Each row of a before or after table is a point. One or more steps were done to the points. Then noise was added and the rows were shuffled. The steps act on how far a point lies along the listed directions, d1 being the first. Name the steps. A step turns or swaps two directions, mirrors them in a line or flattens them onto one, adds a multiple of one to another, or multiplies one. Angles are multiples of 10 degrees, from the lower direction toward the higher: turns from -170 to 170, lines from 10 to 170 but not 90. Use the fewest steps. Two steps may share a direction if one is a turn and the other turns, adds or multiplies; they go together, in the order done. Otherwise the lowest direction goes first.

Directions:
(1): [ 0.30 -0.52]
(2): [0.52 0.30]
Before, 11 rows:
[[ 0.20 -0.19]
 [-0.34 -0.48]
 [-0.14 -0.03]
 [ 0.09 -0.64]
 [ 0.55 -1.40]
 [ 0.14  0.20]
 [-0.16 -0.07]
 [ 0.17 -0.37]
 [-0.63 -0.33]
 [ 0.07  0.27]
 [ 0.07 -0.03]]
After (11 x 2):
[[-0.09 -0.01]
 [-1.33  0.42]
 [ 0.01  0.19]
 [ 0.02 -0.27]
 [-0.13  0.58]
 [ 0.24 -0.27]
 [-0.58  0.38]
 [ 0.14  0.66]
 [-0.38  0.19]
 [ 0.05  0.08]
 [-0.22 -0.04]]
Steps: turn d1 and d2 by -130 degrees

Directions:
(1): [-0.24  0.24  0.58  0.52]
(2): [-0.49  0.61 -0.24 -0.24]
(3): [-0.09 -0.05 -0.58  0.62]
(4): [-0.65 -0.54  0.04 -0.09]
Before (9 x 4):
[[ 0.10  0.31 -0.02 -0.38]
 [ 0.82  0.18 -0.08 -0.30]
 [-0.14 -0.22 -0.18 -0.82]
 [-0.22 -0.52  0.04 -0.10]
 [-0.16 -0.44  0.23 -0.05]
 [ 0.34  0.17  0.02 -0.59]
 [-0.77  0.34 -0.28 -0.81]
 [ 0.27  0.04 -0.82  0.94]
 [ 0.15 -0.44  0.24 -0.20]]
After (9 x 4):
[[ 0.57 -0.06 -0.59  0.34]
 [-0.59 -0.83 -0.49  0.55]
 [ 0.27 -0.11  0.46 -0.12]
 [ 0.40 -0.17  0.29 -0.10]
 [ 0.24  0.17 -0.26 -0.69]
 [ 0.60  0.26 -0.37 -0.18]
 [-0.28  0.66 -0.31 -1.09]
 [ 0.10  0.40 -0.39 -0.13]
 [ 0.09 -0.25  0.32 -0.32]]
Steps: add -0.3 times d2 to d1; turn d3 and d4 by 70 degrees
